Rows are points. To make a cloud, some directions were put in groups of two or more. Within a group, all points are equally far from the middle, so they leave a hole (a ring in 2 directions, a hollow ball in 3). The other directions are filled evenly. Then the cloud was stretched, turned, moved and blurred a little. Count the holes, and give their numbers of directions, smallest first.
In the rows, 128 means zero.

Cloud (20 x 3)
[[152  53 182]
 [174 151 190]
 [126  33 182]
 [ 87 103 119]
 [158 115 151]
 [214  78 115]
 [145  84 185]
 [104  58  91]
 [131 124 185]
 [129  58 188]
 [119  83  87]
 [184 193 126]
 [109  66 164]
 [138 132 109]
 [115  35 173]
 [146  93  78]
 [ 96 160 149]
 [156 157 154]
 [151 173 153]
 [186 102 140]]
Holes: 0

Cloud (31 x 4)
[[100 153  92 156]
 [158 145 139 188]
 [ 64  40 127 164]
 [ 43  77 139  88]
 [204 175 143 125]
 [121 123 103 102]
 [ 67 136 184 139]
 [153 151 158 160]
 [130  73  84 135]
 [113 144 132 106]
 [ 28  80 117 103]
 [ 43  48 117 126]
 [105  60 104 211]
 [ 83 133 207 131]
 [106  98 118  93]
 [ 84 147 144 138]
 [150  61 167  81]
 [ 67 140 148 120]
 [ 89 125 200 149]
 [114  75  79 137]
 [ 97  58 147 184]
 [109  56  67 193]
 [ 82  54 138 188]
 [165  63 160 145]
 [130 160 116 169]
 [108  55 129 120]
 [145  59 159  95]
 [ 22 120 148 102]
 [105 113 152 198]
 [ 94  53 158 170]
 [107 147 189 110]]
Holes: 1 (2)

Cloud (28 x 4)
[[ 93  80  86  81]
 [217  62 156 122]
 [111 148  84 182]
 [213 152 156 151]
 [191 143 107 159]
 [191 137 187  95]
 [205  93 152 150]
 [198 159 161 154]
 [ 77 141  47 134]
 [109 106  85 166]
 [192 133  98 155]
 [163 118 144 172]
 [112 202 109 139]
 [196  90 156 148]
 [156 146 189 137]
 [104 103  81 162]
 [201  76 183  90]
 [ 98 115 120  65]
 [126 148 184 162]
 [ 36 121  70  96]
 [154  50  97  66]
 [106 142  60 156]
 [226  83 167 133]
 [ 84 145 163  98]
 [146 190 111 150]
 [ 86 104 145  85]
 [186 111 174  64]
 [128 184  93 117]]
Holes: 1 (3)

Cloud (49 x 6)
[[188 147  95 170 181 106]
 [133 141  74 129 165 141]
 [ 66 115 136 140 141 122]
 [ 98 151 213 179 103 161]
 [ 93 112  75 123  67 184]
 [ 67 141 167 137  77  87]
 [171 125 127  86 111  99]
 [ 97 114 105 100 154 103]
 [ 60 134 191 158  89 151]
 [196 161 105 182 119 107]
 [111  98 116 204 147 159]
 [188 122  55 157 157 132]
 [198 137 143 151 169  78]
 [176 156 104 159 193 153]
 [109 187 101 144  91 152]
 [171 158 217 128 107 160]
 [ 76  74 150 111  82 170]
 [158 111  86 216 115 180]
 [118  87  93 124 108 196]
 [108 132 123 214  95 131]
 [116 148 149 198 118 210]
 [127 121 110  79  83  89]
 [ 99  66  92 135  91 179]
 [100  78 178 100  98  79]
 [138 148 249 100 123 119]
 [173 123  86 126 193 126]
 [142 125 218  81 123 143]
 [ 97 174 115 115 103 156]
 [168 173 146 168 189 143]
 [175  93 173 141 140 177]
 [137 108 190  93  94 167]
 [147 174 198 134 115  74]
 [101  94 162  89 124 180]
 [134 111  79  88 129 108]
 [159  95 142 194 175 120]
 [173 168 173 142  70 153]
 [113 128  99 218  93 139]
 [ 99 107 213  83 116  85]
 [146  73 151 122 200 111]
 [ 84 143 164 153 157 150]
 [111 101  32 153  89 159]
 [163  83 190 131 150 164]
 [123  68  83 137  99 179]
 [137  87 207 137 105 104]
 [173  99 156 165  91 160]
 [ 98  80  48 154 110 120]
 [168 108 206 151 164  95]
 [112 195 177 142 121 163]
 [190 179 121 183 105 149]]
Holes: 2 (3, 3)

Cloud (46 x 6)
[[233 183 145 146 145 136]
 [136 158 212 161 169 172]
 [ 97 185 163  94  75 141]
 [122 163 106 139  53 185]
 [116  68  94 151 152 158]
 [126 132  75 115  52 116]
 [133 151  73 147  60 174]
 [131 151 195 183 109  70]
 [ 83 125 212 154 119 138]
 [109  39 146 127 139 138]
 [ 99  55 113 120 172 110]
 [ 72 156 160 160 170 171]
 [104 138 214 150 111  92]
 [110 103  96  75  61 137]
 [179  73 186 154 159 114]
 [149 225 138 153  96 172]
 [118 217  91 140  84 127]
 [171  67 129 184 131  81]
 [ 70 124 106 164  99  85]
 [197 109 141 129 101 167]
 [132 172 222  93 111  92]
 [ 84  98  63  54  98 149]
 [112  59 101 167 122 115]
 [217 113 185 179 165 121]
 [211  90 144 198 152  82]
 [ 91 159 188  54 146 124]
 [193  68 159 183 135  91]
 [150  90 108 162 104 175]
 [139 159 103 229 101 147]
 [162 114  88 107 123  55]
 [123 164 145  88 180 221]
 [155  73 124 165 164 106]
 [133 125 194 113 176  75]
 [108 107  84  75  67 151]
 [ 98  69 129 154  97 178]
 [160  74 131 132  82  37]
 [116  82  99  89  85  81]
 [ 59 148 135 171 148 160]
 [132 137  63 170  82 184]
 [151 150 207 159 183 159]
 [213 103 130 188  98 138]
 [ 46 118  51 108  83 102]
 [147 115  91  80 104 114]
 [143 200  88 166  61 155]
 [119 109 126 136 209  95]
 [113 216  77 117 190 205]]
Holes: 2 (2, 2)

Cloud (71 x 8)
[[ 98 181 183  91 138 121 139 214]
 [ 59 156 118 132  98 151 126 185]
 [ 75 150 166 129 115 160 174 206]
 [110 100 187 112 107 136 129 227]
 [112 112 147 152  80 152 158 222]
 [106 100 137 132 105  73 180  86]
 [126  90 141 161 176 178 140 135]
 [159 159 157 130 110 133 186 192]
 [154 100 133 184 109 124  50 107]
 [123  92 158 145 163  90 152 183]
 [175 118 124 196  94 161  42 147]
 [153 162 160  91 132 168 107 127]
 [122 166 105 163  55 117 131 139]
 [170 100 146 114 103 152 165 202]
 [ 61 151 102 125 107 154  83 126]
 [132 103 214 165 176 163 119 142]
 [168 130 117 184  99 193  73 178]
 [157 125  86 162  94 157  53  92]
 [147 161  79 122 123  69 106  99]
 [109 123 163  72 167 124 163 137]
 [155 130 147 150 131 143 201 181]
 [121 144  85 113 209 161 106 117]
 [143 108 159 200  98 179  63 189]
 [124  64  94 177  76 108 145 130]
 [161 143 106 105 147 170  83 236]
 [136  88  47 166  85 123 129 162]
 [137  96 169 157 126 202 161 163]
 [126 157 157 105 143 136 133 249]
 [107  72 118 192 102 136 109 102]
 [165 129 152 190 149 170 162 140]
 [165  81  91 138 122  91 130 119]
 [154 119  62 103  84 141 133 206]
 [128 106 165 104 170 187 105 213]
 [ 86 169 213 127 133 165  94 159]
 [ 94 108  74 151 127 172  65 180]
 [101 131 149  97 205 185 118 170]
 [172  94  68 141  73  95 111 131]
 [151  81  91 137  49 120 133 160]
 [151  91  96 180  73 180  88 140]
 [112 100 206 171 125 153 195 132]
 [124  94 159  91 109 147 195 176]
 [107 188 211 127 158 159 100 174]
 [ 83 110 159 203 117 134  60 164]
 [ 75 148 156 124  76 165 133 112]
 [104  87  77 136  55 127 139 107]
 [ 69  95 139 194  97 110 124 139]
 [ 92 125 208 151 166 192 122 199]
 [ 79  96 135 132 124  81  87 176]
 [ 71 163 191 141 187 150 139 123]
 [104 185 204 146 143 163 154 106]
 [145 117 161 171  88 140  50 136]
 [139 182 112 122 142 162 188 122]
 [184  94  72 148 117  92 112 129]
 [170 131 156 209 160 130  84 110]
 [ 96 181 121  79 152 158  74 195]
 [131 126 133 144  98  81  79 108]
 [177 158  87 166 175 140  83  93]
 [ 98 139 113 134 143 194  73 215]
 [143 124  77 159 134  89 160 160]
 [ 97  88  91 177 151 141 118 141]
 [175 143 156 177 110 173  55 187]
 [ 89 142 152 111  54 147 172 110]
 [ 79 140 166 140 131 185 145 208]
 [ 68 156 176 153 154 121 180 109]
 [148 185 121 125 205 123 103 138]
 [168 153  88 158 149 156 150  68]
 [ 89 105 102 109 172  84 148 181]
 [ 91 155 151 106 134 153 198  75]
 [186 132 151 170 140 202 139 134]
 [169 152 212 176 130 185 107 147]
 [147  88  62 129 137 126  57 149]]
Holes: 3 (2, 2, 4)
